Each row is a point. Two turns around zero, p and q, are shown by what they do to some points. Where does a point land after both, in the order given? Backwards means that the second turn is done in reverse. Each puzzle has new turns, and all numbers are rounded.

Turn p:
[-1.00  2.90 -1.12] => [ 0.80  3.04 -0.88]
[ 0.92  1.03 -2.10] => [ 2.13  0.54 -1.22]
[ 0.67 -0.43  1.41] => [-0.31 -0.65  1.45]
[-0.59 -3.49  1.82] => [-2.62 -2.92  0.66]
Turn q:
[2.27 0.02 1.03] => [ 1.86 -1.41  0.88]
[-3.97 -2.16 -0.27] => [-4.42  0.20 -0.96]
[0.40 1.16 1.08] => [0.70 0.37 1.43]
[ 1.30  0.97 -1.84] => [ 1.86  0.83 -1.36]
Where do these land?
q, then p backwards: [-0.03 -2.90 -3.07] => [-1.94 -2.19 -3.05]
q, then p: [-1.55  0.72  1.67] => [-1.70  1.21  1.17]
p, then q: [-0.83  1.17 -0.34] => [0.63 1.33 0.13]
q, then p backwards: [2.40 1.01 1.74] => [3.07 0.35 0.53]

Turn p:
[ 4.82  0.56 -1.16  1.16] => [ 4.12 -2.86 -0.98  0.35]
[-0.56 -0.40 -2.22 -1.30] => [-1.24 -0.44 -2.24 -0.58]
[-0.12  1.72  1.64  0.86] => [1.33 1.72 1.22 0.41]
[-2.05 -3.33  0.56  0.52] => [-3.35 -1.14  1.60  0.88]
[-0.71 -0.49 -0.25 -2.34] => [-1.38  0.13 -0.62 -2.00]
[-1.38  1.94  1.43  1.10] => [0.52 2.59 1.02 0.95]
Turn q:
[ 0.21  0.93  1.58 -1.25] => [-0.79 -0.12  1.77 -1.09]
[ 0.14 -0.41  0.15  2.89] => [1.14 0.56 0.06 2.64]
[ 1.79  0.79 -3.43  0.90] => [ 2.85  1.73 -2.16 -0.78]
[-4.06  0.28  0.58 -0.40] => [-3.92  0.61 -0.67  0.92]
[ 1.93 -1.58  1.12 -2.14] => [ 0.73 -2.77  1.00 -1.68]
Where do these land?
p, then q: [-0.29 -0.40 -2.04  0.03] => [ 0.14  0.30 -2.01  0.52]
q, then p: [-1.29 -3.18  0.30  0.62] => [-1.77 -1.78 -0.02  2.44]
q, then p: [-2.97 -0.84  1.23 -1.57] => [-3.35  1.22  0.19  0.88]
p, then q: [2.55 2.96 0.62 2.29] => [ 4.17  0.31  1.82 -0.23]
p, then q: [ 2.00  1.47 -0.11 -1.37] => [ 1.48 -0.75 -0.12 -2.30]

Turn p:
[ 0.43  2.91 -1.23 -2.36 -1.28 -1.54] => [ 1.83  1.47 -1.60 -3.31 -0.81 -0.23]
[-0.93  2.82  0.16  2.32 -0.96 -0.44] => [-0.06  3.07  0.79  0.26 -1.76 -1.45]
[-2.85  0.06 -1.10  1.40 -2.18  3.89] => [-1.99  0.82 -0.24  2.04 -3.97  2.56]
[ 0.60 -0.78 -0.73  0.83 -2.52  1.19] => [ 1.27 -0.86  0.27  1.22 -2.36  0.69]
[ 1.29 -1.23  2.17 -2.28  1.54 -1.08] => [ 0.09 -1.88  1.15 -1.86  2.88  0.14]
[ 0.83 -1.01 -1.65 -0.11  0.46  2.41] => [ 0.52 -0.49 -1.18  1.83  0.20  2.28]
[ 0.24  0.04  1.53  1.19  1.97 -1.12] => [-0.71  0.58  1.27  0.45  2.03 -1.48]
[ 0.39 -2.81  0.86 -0.98  2.97 -3.31] => [-0.97 -2.71 -0.44 -0.62  3.79 -2.51]
Turn q:
[ 0.91 -0.21 -0.22 -1.22  1.32  2.23] => [ 0.70  0.01 -0.52 -0.79  1.87  2.06]
[ 1.40  1.96  1.66  1.90  2.32 -2.52] => [ 1.59  1.11  2.50  1.42  1.67 -3.02]
[ 0.30  0.67 -0.86 -2.27  0.76  1.04] => [ 0.53  0.61 -0.58 -2.25  0.92  1.09]
[-3.07 -1.00 -2.19 -1.54  0.18  3.47] => [-3.32  0.63 -1.47 -1.72  0.26  3.62]
[-1.59 -2.49  1.40  0.19 -2.52 -3.28] => [-1.54 -3.27  0.41  0.32 -2.90 -2.47]
[ 0.43  1.21  1.70  1.54 -0.03 -1.46] => [ 0.95  0.32  1.92  1.36 -0.48 -1.51]
[ 0.56  1.94 -1.45 -0.25 -1.49 -0.59] => [ 1.02  1.88 -0.92 -0.66 -1.59 -0.63]
[2.30 0.95 3.03 2.09 0.76 0.49] => [ 2.68 -0.21  2.31  2.65  0.97  0.19]
[-1.24 -3.02 -3.07 -0.45 -1.30  0.61] => [-2.61 -1.09 -3.65 -0.34 -0.71  0.67]
Where do these land?
q, then p: [ 4.55 -1.98  0.75 -1.18 -1.72 -0.11] => [ 3.58 -2.80 -1.19  2.47  1.17  0.19]
p, then q: [-1.75  2.88 -1.75 -0.84  2.05 -0.90] => [-0.69  3.46 -0.37 -2.66  0.09 -0.64]
q, then p backwards: [-1.01  0.34 -0.58 -0.47  1.66  1.05] => [-0.48  0.81  0.89 -0.86  1.68  0.57]
p, then q: [ 1.36 -2.20 -0.91  3.22 -0.22 -0.82] => [ 0.05 -0.63 -0.36  3.41  0.01 -2.54]
q, then p backwards: [ 2.41  0.29  1.16  2.11 -1.54 -0.57] => [ 2.05 -0.75 -1.36  2.39 -1.42  0.15]
q, then p backwards: [ 0.56 -0.07 -0.93  0.06 -1.52  1.30] => [-0.08  0.35 -1.72 -0.44 -0.65  1.22]
q, then p: [-3.50  0.89  3.34  0.51  1.72  0.76] => [-3.34  0.10  3.92 -0.95  0.23  0.73]
p, then q: [-2.62 -0.14 -1.08 -3.42 -0.43 -0.70] => [-1.94 -0.33 -2.20 -3.16 -0.75  1.08]

Turn p:
[-3.52  2.11 -1.22 -0.61  0.63  2.22 -0.45 -1.35] => [-3.24  2.02 -1.77 -0.01  1.28  2.35  0.58  0.93]
[ 1.33 -2.24  2.14  1.69  0.05  1.46 -1.99  0.11] => [ 1.36 -2.86  0.82  2.14 -0.06  1.59 -1.58 -0.14]
[ 1.93 -0.15 -0.73  0.88 -0.01  1.14  3.80  0.59] => [ 1.85 -0.26 -0.72  0.34 -1.01 -0.48  3.73 -1.35]
[ 2.31 -4.22 -1.93 -1.20  0.51 -0.41 -1.08  0.29] => [ 1.98 -3.80 -1.39 -2.18  1.11 -1.13 -1.23 -0.96]
[-2.29 -0.04  5.57  0.16  1.00  0.59 -1.55  0.71] => [-1.81 -1.17  4.31  2.18 -0.04  2.09 -0.83  2.74]
[ 3.42  1.27 -1.80 -2.02  1.06 -1.50 -0.96  0.31] => [ 3.30  1.58 -0.02 -2.93  1.16 -0.67 -1.01 -0.52]
[-3.19  1.47 -2.15  1.16 -1.16 -1.26  0.22  1.00] => [-2.33  2.08 -2.20  0.88 -0.52 -2.12 -0.11  1.46]
[-1.57  0.74  0.87 -0.07 -3.07 -0.85  0.36  0.26] => [-1.86  0.83  0.31  0.23 -2.98 -0.66 -0.62  0.35]
[ 1.58  1.07 -0.75  0.01  0.97 -1.38  1.65 -1.91] => [ 0.75  1.59  0.67 -0.67  1.04 -0.96  1.06 -2.51]
Turn q:
[-0.93 -1.32  2.61  0.39 -1.73 -1.26  2.15  0.31] => [ 0.89 -0.79  2.76  1.28 -1.34 -1.24  2.19 -0.25]
[-0.56  0.19  1.02 -0.37 -2.48 -1.30 -0.62 -0.74] => [ 0.09 -0.37  0.29  0.60 -2.44 -1.88 -0.22 -0.43]
[-3.22  0.54 -1.93  1.13 -1.92 -0.51 -1.08  1.12] => [-2.76 -1.01 -1.44  1.72 -0.70 -1.76  0.24  2.16]
[-0.57  1.45 -0.35 -0.78 -2.67  1.48 -1.26  0.32] => [-1.81  0.10 -0.95 -0.88 -2.90  0.01 -0.32  0.83]
[ 2.23  1.65 -0.90 -2.28 -0.80 -2.14  0.84  3.16] => [ 3.24  0.40 -1.18 -2.20 -0.84 -1.02  0.59  3.26]
[ 1.86 -0.43 -2.55  3.03  0.46 -1.76 -0.34  2.50] => [ 2.01  0.09 -1.59  2.82  1.42  1.10 -0.92  3.22]
[ 1.06  0.59  1.49  0.92  0.85  1.46  1.53 -1.74] => [ 0.24  1.80  0.82  0.15  0.09  1.67  1.07 -2.20]
[-2.94 -2.44  1.15 -1.82  1.99  2.11  1.26 -0.59] => [-2.38 -2.21  2.42 -1.77  2.15  0.22  1.52 -1.75]
[ 2.17  2.88  0.28 -2.46  2.45  0.82  2.60 -3.03] => [ 1.67  2.88 -1.55 -3.34  1.03  0.66  1.82 -3.52]
[ 1.72 -2.62 -2.60 -0.10  1.60 -0.14 -2.40  0.52] => [ 1.01 -2.33 -1.31  0.08  2.00  1.55 -3.19  0.66]
[-0.81 -0.47  1.79  2.34  2.27  1.24 -2.69 -1.82] => [-2.18  1.47  1.74  1.53  1.54  0.70 -2.78 -1.98]
Where do these land?
p, then q: [-0.12  0.77  1.07  2.32  1.64  0.13 -0.86 -2.48] => [-1.47  2.33  0.66  1.55  1.53  0.83 -0.75 -1.65]
q, then p: [ 1.69 -2.48  2.21 -1.88  0.92 -1.84  0.33  0.12] => [ 2.14 -1.72  3.06 -0.97  0.11  0.70 -1.11 -1.49]
p, then q: [-0.68  1.09 -2.70 -1.07 -1.47  0.79 -2.63  1.90] => [-0.74 -0.71 -2.80 -1.59 -0.41  0.22 -1.54  3.06]
q, then p backwards: [ 0.54 -0.73  0.00 -2.89  1.79 -1.25  2.26  0.89] => [ 2.17 -1.09 -0.92 -2.04  2.53 -0.47  1.22  0.89]
p, then q: [-0.30 -1.38  0.41 -0.20 -0.26 -2.74  1.54 -1.29] => [ 0.70 -0.54  1.01  0.65  0.10 -2.87  0.16 -1.82]
p, then q backwards: [-1.96  0.41  2.42  2.47 -0.63  1.63 -0.01 -1.07] => [-1.00 -1.08  0.29  3.68 -1.25  1.62 -0.13 -0.42]
p, then q backwards: [-1.86  0.44  2.20  4.32  1.62 -0.19 -0.05 -0.35] => [-1.99 -1.31  0.54  4.76  0.33 -1.10  0.16 -0.02]
q, then p: [ 0.63  2.78 -2.64 -2.74 -2.36  1.63 -1.17  1.10] => [-0.69  0.44 -3.43 -3.62 -2.08 -0.57 -0.44  1.72]
q, then p backwards: [ 0.42 -3.54 -0.14 -1.22  1.54 -0.31  1.70 -0.91] => [ 2.24 -2.74  0.66 -0.23  2.27  0.74  0.42 -1.22]
q, then p backwards: [ 1.65  2.65 -2.84  0.89 -2.79  2.15 -1.11  2.10] => [-2.06  1.82 -1.30 -0.74 -2.89  3.21 -1.34  2.53]
